Each row is a point. Each copy is the shape, with its points in the same order, turned, moved and blurred by noise. Say if it was mirrored as well.

Shape (6 x 2)
-15, -7
-16, 21
-25, -4
4, -13
16, 29
-51, 16
Copy 1 (6 x 2)
3, -18
19, 8
15, -13
-16, -14
-12, 29
47, -9
Copy 1 is: mirrored
Copy 2 (6 x 2)
11, 1
-1, 19
17, 8
3, -18
-35, 4
24, 41
Copy 2 is: mirrored
Copy 3 (6 x 2)
18, -22
32, -1
27, -24
-2, -17
12, 23
60, -27
Copy 3 is: mirrored

Shape (9 x 4)
-7, 0, 24, -8
23, 22, 9, 9
29, -20, 3, -23
15, -2, -1, 60
-14, 21, 9, 15
-4, -4, 1, -25
8, 24, 4, 45
-14, 1, 33, -19
-22, -1, 15, -3
Copy 1 (9 x 4)
19, -15, 4, 11
21, 13, -10, -12
-13, -7, 7, -32
23, 58, 29, 6
23, 9, -9, 23
-7, -20, -7, 2
36, 45, -1, 12
15, -29, -1, 10
9, -11, 5, 30
Copy 1 is: mirrored
Copy 2 (9 x 4)
-25, -5, 8, 4
11, -13, 24, 20
1, -11, 25, -32
29, -39, -24, 27
-7, 4, -2, 31
-15, 14, 12, -14
21, -22, -5, 43
-40, 1, 12, 4
-24, 6, -8, 8
Copy 2 is: only turned
Copy 3 (9 x 4)
-8, -16, 10, -15
6, 12, 18, 15
26, -37, -5, 14
-30, 18, 0, 47
-20, 18, 4, -11
16, -14, -11, -14
-22, 29, 14, 26
-9, -25, 12, -29
-17, -7, -8, -22
Copy 3 is: only turned
Copy 4 (9 x 4)
-2, -8, 17, 24
14, -3, 12, -16
32, -23, -16, 14
-16, -36, 10, -44
-15, 6, 16, -1
7, -2, -12, 28
-14, -4, 18, -40
4, -4, 20, 36
-15, -7, 10, 24
Copy 4 is: mirrored

Shape (13 x 8)
7, -2, -6, -25, 2, -7, 25, -3
-32, 20, -2, -13, 10, 15, -14, -33
-23, 5, 6, 9, 10, -29, 32, -7
-1, -8, 5, -10, 34, -30, 15, 3
9, -12, -7, -32, 6, -12, 16, -11
-7, 3, 4, -30, 8, -7, 7, -2
2, -9, 14, -20, 6, 3, 2, -26
0, -10, -4, 22, -13, 7, -29, -25
0, -13, -11, -5, -8, 41, 5, -12
-25, 31, 25, 18, -6, -6, -12, -26
0, 11, 21, -4, 14, -26, 2, 4
-17, -12, 24, 7, 6, -18, 9, -5
1, -1, 2, 37, 13, 0, 6, -24
Copy 1 (13 x 8)
13, -19, -7, -20, 4, -6, 30, -10
-29, -10, 8, -36, -13, 8, -17, -37
-3, -39, 23, -3, 7, -32, 9, -12
11, -46, 14, -15, 31, 3, 12, -5
10, -14, -2, -31, 12, 4, 32, -4
10, -23, 0, -30, -3, 7, 7, -8
-7, -7, 16, -22, -3, 18, 15, -3
-23, 22, 4, 4, 3, 8, -19, 5
-28, -3, -21, -7, -17, 19, 17, -2
-13, -10, 30, -1, -21, -11, -32, -19
21, -30, 21, -11, 4, 1, -6, -4
-5, -34, 23, -9, -1, -8, 0, 11
-21, -13, 19, 26, 11, 3, -2, -12
Copy 1 is: mirrored
Copy 2 (13 x 8)
32, -18, -2, -6, 2, 5, 8, 13
-5, 11, 1, -43, -12, 8, 21, -20
2, -18, -12, -14, 24, -13, 38, 17
14, 3, -3, -21, 30, -16, 6, 31
37, -11, -5, -13, 1, -6, -1, 17
19, -3, 3, -21, -5, 8, 9, 23
18, -7, 10, -20, -14, -17, 2, 2
-20, 5, -15, -1, -21, -19, -13, -19
2, -25, 10, -7, -9, 15, -19, -27
-27, 19, -1, -15, -12, -10, 42, -10
1, 14, 5, -5, 11, -14, 16, 29
-12, -15, 2, -11, 3, -20, 16, 23
-20, -3, -2, 4, 21, -31, 2, -21
Copy 2 is: only turned
Copy 3 (13 x 8)
-5, 12, -7, -20, 12, 4, 23, -5
-60, 8, 0, -11, -7, 18, 8, 20
-10, -8, 6, 21, -8, 2, 30, -9
-8, 17, 12, 13, 17, -24, 21, 4
-11, 14, 8, -26, 22, -6, 25, -5
-22, 26, 7, -13, 4, 1, 27, 9
-28, 14, 16, -16, 21, 14, 7, 5
-28, -15, 11, -14, -7, 7, -38, 9
-18, -5, -17, -32, 15, 27, -6, 25
-42, 8, 20, 16, -29, 30, -9, 0
-11, 25, 18, 12, 0, -2, 11, 2
-11, 2, 26, 16, 4, 6, 8, 10
-20, -17, -12, 17, 7, 12, -15, -10
Copy 3 is: only turned
Copy 4 (13 x 8)
4, -22, -19, 1, 7, 8, 18, 6
4, 23, -24, -30, -3, 24, -14, -26
-32, -8, -13, -2, 25, -12, 9, -10
4, -12, -27, -1, 38, -13, 4, 7
15, -30, -29, -4, 6, 11, 6, 4
10, -13, -21, -19, 12, 8, 7, 7
20, -16, -10, -14, 6, 9, -7, -16
12, 13, -1, 4, -20, -10, -40, -12
23, 7, -16, -1, -35, 4, 9, -19
-17, 22, 20, -26, 13, 9, -21, -20
3, 0, 1, -14, 31, -5, -3, 11
-7, -7, -7, -19, 18, -25, -4, -7
-4, 17, -2, 19, 9, -13, -9, -28
Copy 4 is: mirrored

Shape (15 x 11)
-16, 7, -11, 14, -1, 1, -2, -3, -32, 3, 17
-18, 1, 3, -14, 10, 3, -5, -7, 7, 5, 8
-29, -16, -23, -5, 1, 10, -4, -3, -3, -1, -5
15, 22, 18, 4, 11, 14, -8, -7, 23, 17, -10
-9, -16, -21, -30, -10, 12, -1, 26, 6, 5, 19
-28, 7, -21, -28, -3, -5, 2, 17, 12, -11, 2
10, 6, -4, 20, -5, 3, 9, 52, -13, 15, 12
12, -3, 26, 12, 11, -29, -5, 3, 17, 30, -24
29, -8, 44, 6, 28, 5, -17, -9, -11, 3, -26
37, 1, 33, 12, -7, -14, -12, -20, 11, -7, -16
41, 12, 5, 2, 19, -12, -13, -19, -6, 16, -33
9, -9, -5, 18, 22, 3, 34, -14, -11, 1, 7
-22, 1, -6, -33, -22, 8, 18, 11, -10, 20, 10
-19, -14, -27, -20, -10, 0, -11, 6, 19, 27, 24
29, 11, 29, -7, 28, -25, -17, -7, 3, 9, -2
Copy 1 (15 x 11)
-21, -8, -20, 25, 32, 1, 2, -3, -19, -8, -5
0, 3, -2, -3, 12, 6, -11, -12, -8, -21, 1
-10, -9, -17, -6, 3, 1, -6, -1, -12, -19, -25
21, 24, 8, 6, 15, 33, -19, -11, 3, 12, 11
-22, 1, -9, -30, -1, 8, 9, 17, -7, -23, 8
-26, 19, 7, -22, 3, -6, 2, -4, -14, -20, -13
-30, 21, -11, 16, 24, 11, 3, 44, 7, 8, 11
28, 15, 15, 19, 3, -12, -31, 12, 7, 18, 16
37, 0, 24, 47, 0, 30, -21, 12, -16, -5, 14
24, 7, 15, 37, -20, 17, -3, -13, -1, 21, 23
42, 2, 22, 22, 11, 15, -1, 7, -22, 33, 5
9, -17, 4, 26, 31, 8, 15, 2, 21, -7, -11
-37, -16, 7, -26, 18, 4, -12, 3, -8, -10, 11
-5, 1, -29, -34, 8, -7, -3, 1, -4, -15, 12
35, 18, 22, 26, 12, 4, -4, 1, -15, -2, 33
Copy 1 is: only turned
Copy 2 (15 x 11)
-17, 5, -13, -9, -14, -13, -19, -8, -11, 25, 11
1, 5, -9, -10, 1, 15, -4, 1, -7, 21, -21
-27, -11, -18, -15, -9, 2, -19, 19, -9, 11, -21
12, 7, 34, 14, -17, 20, 14, -8, -18, 3, -19
13, -20, -13, -26, -3, 13, -9, 31, 9, 10, 3
-5, 7, -28, -26, -1, 23, -4, 23, 6, -2, -6
-7, 6, 26, -13, -17, 2, -4, 17, -2, 7, 47
-18, 20, 54, 3, -7, 7, 1, -8, 21, -7, -16
2, -1, 60, 1, 12, -7, -19, -26, -23, 2, -24
6, -9, 40, 7, 2, -12, 13, -38, -10, -22, -19
10, 16, 41, 23, -4, -21, -12, -3, -8, -14, -27
-19, 1, 10, 4, 14, -28, 11, 9, -25, 24, 0
12, 10, -11, -49, -16, -2, 9, 17, 13, 20, -8
7, -12, -16, -7, -22, 16, 2, 18, 31, 25, -8
12, 21, 43, 17, 20, 3, -8, -27, 6, -1, -7
Copy 2 is: only turned
Copy 3 (15 x 11)
4, -1, -25, 32, -15, 20, 8, 9, -20, 9, -3
-9, -14, -8, -13, -12, 10, 0, 1, -9, 10, 1
5, -2, -16, -4, 3, 19, 21, 28, -10, 3, 2
-29, 8, 12, -2, 1, 5, -10, -21, -13, 20, 29
12, -16, 10, -7, -31, 18, 26, 20, 15, 4, 13
5, -2, -2, -16, -15, 31, 12, 17, 22, 13, -9
1, 4, 33, 42, -20, 42, 10, -1, -5, -5, 13
-20, 11, 41, 1, 10, 0, -5, -14, -30, 19, -12
4, 14, 17, -6, 5, -9, -25, -34, -49, -10, 18
-13, 34, 17, 7, 0, -29, -8, -33, -17, -2, 2
17, 22, 19, 7, 19, -13, -19, -26, -26, 27, 17
3, -20, -9, 31, 23, 10, 10, -20, -11, -5, -1
6, -12, -4, -4, -35, 28, 41, -3, -4, 24, -1
-11, -20, 5, 0, -21, 5, 27, 36, 3, 26, 7
0, -2, 25, 4, -7, -17, -33, -26, -21, 13, -1
Copy 3 is: mirrored

Shape (15 x 12)
-6, -8, 14, -20, -13, 17, -6, 20, -17, 11, 10, 24
-11, -27, 20, 16, 7, 0, 1, 7, 12, -21, 0, 8
-41, 27, -3, -1, 19, -9, 1, 6, -4, 4, 19, -13
12, 21, 3, 35, 7, 12, 17, -16, -13, 0, 7, -6
10, -19, 8, 7, 0, 4, 15, -4, -7, -19, 1, -37
1, -20, 18, -8, 3, 2, 18, -3, 14, -7, 9, 12
3, -1, -9, -9, 13, -3, 56, 9, -21, 17, 37, 21
-14, -24, 26, 13, -19, 12, 21, 5, 12, -20, -30, 3
-21, 9, 1, -5, 26, 6, 8, -8, -4, -10, -60, 6
12, -4, 16, 13, 29, 1, 30, 23, -11, 0, 8, 4
16, 4, 0, 11, -10, 24, -1, 17, 13, -18, -23, 12
9, -24, -14, 21, 13, 11, 10, 43, 1, 26, 25, 2
-3, -36, -22, 31, -16, -37, -5, 9, -4, -11, -9, -18
-2, 22, 1, 10, 4, -26, -5, 11, 6, 23, -25, 1
-6, 14, -10, 2, 16, -9, 3, -12, -5, 28, -31, -6
Copy 1 (15 x 12)
14, 1, -8, 11, 9, -2, -16, 20, 2, 10, -34, 1
26, -8, 7, 24, -7, -10, 14, -15, 8, 22, 6, 3
7, 5, -2, -23, 17, -21, -1, 23, 20, 5, 30, -16
-25, -17, -1, -15, 15, 2, -7, -25, 4, 12, 18, 13
8, -36, -20, 9, -2, -5, 7, -14, -23, 5, 23, -3
19, -11, 0, 30, 4, 13, -2, 5, 4, 17, 10, 10
-7, -2, -40, 0, -2, 18, -33, 27, 21, 29, 18, 27
1, -23, 8, 32, -6, 4, 34, -4, -5, 33, -8, -8
-19, 28, 4, 15, 19, -9, 49, 7, -21, 16, 12, 3
8, -8, -33, -1, 7, 4, 8, -8, 16, 19, 9, 30
6, 1, 5, 3, 6, 27, 21, -23, -12, 14, -18, -7
39, -7, -26, -29, 2, 4, -17, -7, 0, 45, -6, 19
22, -19, 12, -16, -49, -17, 10, -7, -29, 20, 16, 5
3, 2, 22, -31, 8, 3, 27, 19, -5, 7, 5, 23
-12, 9, 13, -19, 22, -7, 17, 19, -25, 16, 17, 21
Copy 1 is: mirrored
Copy 2 (15 x 12)
4, 27, -17, -20, -14, 9, -5, 12, 19, -3, -7, -26
11, -15, 24, -30, 1, -8, -2, -17, 21, -2, -16, -9
20, -14, -13, -1, 27, -10, 9, 25, -9, -9, -27, -13
-7, -13, 26, 11, 6, -1, 10, 10, -21, 10, 9, -23
-3, -25, 24, -17, -16, 20, 20, 5, -1, 22, -19, 6
7, -10, 8, -37, -14, -16, -1, 9, 14, 7, -6, -13
-4, -21, -6, -29, -22, -5, 1, 60, -5, -14, 9, -42
-16, -11, 17, -39, 13, 13, -14, -19, 20, 20, 1, -6
17, -2, 5, -26, 39, 13, 1, 3, 20, 5, 37, 26
2, -22, 25, -14, -1, 3, 20, 32, 20, -1, 12, -31
13, -2, 4, -12, 3, 15, 2, -29, 14, 21, 24, -27
17, -32, -2, 14, -29, 6, -10, 17, 34, -10, -4, -44
-11, -48, 0, -1, -15, 12, 6, -35, 17, -20, -12, 13
-7, -17, -23, 16, 22, -17, 15, 2, 24, -1, 17, -1
2, -12, -12, 12, 15, -5, 0, 19, 8, 7, 24, 18
Copy 2 is: only turned

Shape (16 x 12)
-25, 20, -5, -26, 6, -26, 7, 17, -41, 3, 37, 36
-13, 12, -21, 9, -1, 14, -10, -21, -33, 27, -12, 17
1, 16, 16, 6, 4, -4, 19, -26, 4, 22, 34, -4
-20, -11, -8, -14, 6, 1, -9, -20, -45, 14, 19, -17
18, -12, 25, -38, 17, -26, 21, -9, 8, -15, -5, -2
-8, 22, -18, -8, 6, 14, -7, -30, 9, 4, -14, 17
13, -8, -5, -27, 12, 16, -11, 16, 5, -17, 13, -1
12, -13, 27, 3, -26, 11, -13, -6, -29, -21, -11, 22
18, 34, -15, 17, 15, 15, 14, 14, 9, -19, -3, -4
-2, 23, 16, 2, 16, 16, -6, -7, -20, 8, 22, 20
-15, 4, 17, -10, 10, -22, 30, -17, 13, -4, 17, -10
-6, 27, -10, -23, 10, -19, 41, -1, 1, 28, -3, -9
0, -9, -20, -17, 30, -29, 32, -20, -2, 23, -11, 24
-8, -17, -18, 1, 27, 2, -5, 14, 11, 20, 32, 1
20, 23, -7, -18, -12, -40, -12, -11, 13, -30, -4, 4
0, 25, -19, -20, -27, -19, 27, -12, -42, -12, 21, 2
Copy 1 (16 x 12)
-13, -29, 3, -13, -12, 23, 50, -1, -18, 25, 31, 0
-26, 17, -7, 5, 7, 30, -1, -35, 11, 26, 24, -18
22, -1, 9, 5, 8, -15, 11, -31, 21, 29, 17, 21
-18, -3, -9, 10, 30, -12, 17, -26, -8, 10, 24, -27
7, -14, 24, -17, 21, -12, -1, 13, -6, -11, -17, 27
-20, 11, -6, -27, 2, 16, -10, -20, 37, 15, 9, 5
8, -13, -11, -20, 4, -3, -17, 26, 6, 3, 16, -7
4, 2, 17, 14, -13, 25, -8, -11, 5, -35, 16, -15
33, 32, -15, -31, 1, 22, -10, 8, 15, 22, 14, 7
7, 1, 11, -6, 1, 12, 4, -11, 13, 18, 52, 6
14, -2, 2, -4, 19, -12, 28, -9, 19, 10, -5, 29
-1, 13, 13, -14, 22, 4, 25, -1, 8, 52, -17, 13
-21, -16, -1, -9, 30, 24, 0, -21, -5, 30, -19, 34
3, -18, -37, 11, 10, -5, -10, 8, 3, 34, 21, 13
3, 9, -1, -44, -29, -7, 2, -11, -2, -11, -18, 19
16, -5, 8, -28, -1, 15, 41, -28, -9, 13, -5, -29
Copy 1 is: only turned
Copy 2 (16 x 12)
-10, -16, 27, -25, 4, 9, 19, 59, 17, 6, 31, 21
-14, 20, 17, -37, 7, 0, 21, 9, -17, 4, -26, 20
-23, 25, 8, -10, 5, -13, 21, 2, 14, 10, 23, -22
-4, 8, 9, -55, -23, 17, 18, 6, 1, -9, 11, 5
9, -14, 11, 3, -6, -40, 4, -13, 23, -26, 37, 9
-10, 23, -5, -11, 28, -6, 18, -9, -4, -3, -9, 29
27, -5, 0, 10, -6, 19, 5, -2, 14, -4, 12, 15
-6, 18, 26, 1, -34, -8, -22, 2, -16, -10, -3, 33
7, 1, -18, 30, 3, -13, 25, 18, 1, 3, -22, -3
-3, 21, 18, -5, 8, 1, 7, 27, -21, 3, 15, -5
-28, -4, -4, -8, 3, -22, 12, -3, 27, -17, 30, -12
-6, -7, 15, -19, 18, -28, 44, 12, 38, -18, -4, -6
-10, -24, 23, -23, 24, -32, 47, -14, 7, -4, 12, 22
2, -22, 8, -14, 12, 25, 22, -9, 8, 27, 10, -11
7, 6, -19, 2, -2, -44, -6, 7, 33, 16, 11, 35
-22, 16, 7, -19, -28, -13, 32, 38, 38, -7, 8, 34
Copy 2 is: only turned
Copy 3 (16 x 12)
-21, -3, 34, 2, -11, 29, -10, -29, -38, -5, 34, -37
-6, 20, -31, -1, 10, 34, 5, -18, -14, 10, -11, -31
6, 13, 2, 4, 19, -1, 12, -30, -2, -1, 26, 16
-8, 0, -40, -3, 0, 6, -19, -18, -21, 4, 31, -27
-8, -24, 17, -51, -14, -27, -1, -6, 0, -10, 9, 8
4, 18, -16, -19, -3, 24, 5, -25, 20, -7, -20, -15
2, 0, -1, -21, -28, 19, -17, 15, 3, -27, 11, 5
-10, 7, 0, -21, -8, 8, -35, 8, -25, 25, -24, 12
31, 10, 11, 6, -10, 7, 8, 14, -2, -33, -21, -3
-10, 21, 1, 0, 15, 23, -11, -20, -24, -19, 5, 5
-9, 0, 15, -5, -1, -35, 6, -23, 12, -4, 21, 1
15, 9, 9, -20, -9, -8, 42, -25, -7, -10, 20, -25
-14, -30, 0, -27, -1, 6, 44, -23, 3, 0, 3, -21
-11, -4, -9, 4, -2, 24, 9, 16, 14, -16, 42, -7
32, -11, 30, -35, -4, 1, -23, -16, 22, 3, -8, -18
27, -4, 9, 2, -24, 2, -9, -37, -33, 20, 13, -29
Copy 3 is: mirrored
Copy 4 (16 x 12)
-32, -10, -18, -5, -5, -51, 16, 36, -41, 1, 8, 21
15, 6, -6, 19, -8, -22, -24, -7, -18, 23, -5, 19
-19, 1, 16, -13, -3, -31, 23, -17, 14, 17, 13, 3
-30, -3, 13, 28, 10, -30, -22, 5, -10, 6, 3, 3
-18, -1, -6, -41, 10, -40, -3, 14, 28, -28, -8, -21
2, 34, -12, -13, -12, -17, -15, -14, 4, 14, -18, 23
-12, 32, -1, -14, 16, -15, -8, 11, -2, -40, 9, 9
6, -35, -10, -8, 6, -1, -20, -5, 6, -28, -3, 30
14, 35, -8, -4, -15, -19, 33, -22, -5, -33, -16, 2
0, 6, 12, 2, 0, -31, 16, -1, -2, 0, -1, 38
-33, 3, -6, -19, 2, -24, 26, 2, 21, 7, -7, -16
-4, 17, 2, -28, -7, -40, 16, 5, -17, 18, -18, -33
4, 17, -33, -17, 5, -60, -6, 11, 8, 22, -2, -23
-10, 40, -3, 8, 12, -24, 14, 17, 5, 1, 37, 3
-23, 10, -22, -32, -46, -25, -13, -4, 11, -36, -7, -1
-36, -15, -17, -9, -12, -34, -1, -19, -42, -9, -11, -8
Copy 4 is: only turned

Shape (15 x 12)
21, -25, -25, -11, -11, 0, 9, -15, -23, -10, 8, 26
20, 20, -19, 23, 18, -11, 7, -1, 32, 30, -6, 21
-34, 5, -26, -22, -1, 8, -23, -14, -2, 36, -5, 15
-15, -10, -17, -15, -27, -18, -23, 3, -25, 35, 13, -14
-3, 10, 34, -22, -4, -11, 16, -5, 20, -3, 22, -22
-9, -38, -12, -9, 6, -26, 33, -4, -18, 25, 22, 18
23, 20, -27, -23, 3, -25, 12, 12, -7, -21, 23, 20
25, 21, 0, 16, 15, 23, -24, -11, -14, 37, 37, -31
-9, -38, 28, 13, -30, 21, -31, 22, 10, -14, 31, -6
-12, -35, 27, 31, 2, -12, 8, -24, -13, -14, -15, 27
19, 13, -24, -13, -37, 13, 27, -39, -7, 7, -7, 12
32, -3, -10, 17, 22, -4, 20, -25, 15, 4, -11, -23
15, 25, 12, 27, 19, -4, 17, -24, 30, -25, 33, -25
13, 15, -22, 32, -29, 30, 22, 9, 20, -4, -17, -20
-22, 20, 29, -10, -2, 26, -19, 20, -23, -19, -13, -23
Copy 1 (15 x 12)
-34, -33, -6, 0, 9, -13, 26, 9, -9, -16, -3, 25
-5, 31, -20, -15, 35, -20, 4, -14, 30, -22, -13, 27
-37, 6, -22, -25, 32, -5, -21, -34, -18, 12, 29, 27
-28, -9, -33, -23, -9, -23, -3, -4, -13, 40, 20, 18
32, 6, 7, -31, -18, -1, 5, -18, -4, -4, 13, -7
1, -31, -49, -3, -7, 10, 18, -23, -9, -4, -4, 34
4, -13, 9, -9, -2, -56, 15, -2, -20, -23, 5, 46
8, 23, 6, -9, 32, -8, 18, 3, 5, 60, -15, 9
-5, 11, -4, 0, -15, 29, 6, 49, -3, 14, 47, 2
-30, -11, -10, 27, -20, 35, -6, -5, 14, -28, 0, 5
-45, -10, 13, -40, 5, -12, 30, -18, -6, -9, -18, 11
7, 6, -15, -1, 26, -10, 16, -3, 2, -15, -39, -16
33, 47, 15, 9, 6, -6, 33, -4, -13, -13, -20, -8
-26, 37, 2, -42, 13, -4, -7, 37, -8, -17, -35, 6
-2, 4, 26, -10, -3, 6, -56, 15, -26, 17, 7, -3
Copy 1 is: mirrored
Copy 2 (15 x 12)
-8, 10, -29, -6, 10, 10, -8, 15, 12, -17, 0, 25
-20, 38, 14, -18, -3, 7, 1, -1, 49, 32, -15, -23
-28, -21, -23, -20, -12, 12, -36, -4, 6, 34, -5, -22
10, -11, -42, -10, -24, -6, -13, -20, -8, 35, -4, 0
-9, -13, 36, -27, -35, -14, 17, -23, -1, 6, -11, 16
0, -4, -21, -35, 20, -31, 3, 22, 12, 18, -1, 20
-8, 21, -16, -38, -28, 17, 23, 21, 16, -16, 1, 3
-11, 45, 6, -16, -3, 6, -7, -53, -26, 28, 8, -11
25, -2, 17, 18, -35, -27, -38, -22, 6, -7, 33, 19
6, 7, 18, 9, 12, -30, -37, 19, 18, -16, -36, 14
-50, 4, -27, 4, -3, 17, 8, -17, 21, -5, -25, 23
-8, 17, 27, -4, 25, 12, 22, -21, 21, 1, -21, -10
-14, 28, 43, -32, -6, -16, 18, -42, 19, -28, -11, -12
-33, 16, 5, 41, -15, -6, 23, -29, 36, -3, 3, -21
-13, -7, 23, 20, -50, -7, -14, -4, -38, -9, -3, -22
Copy 2 is: only turned
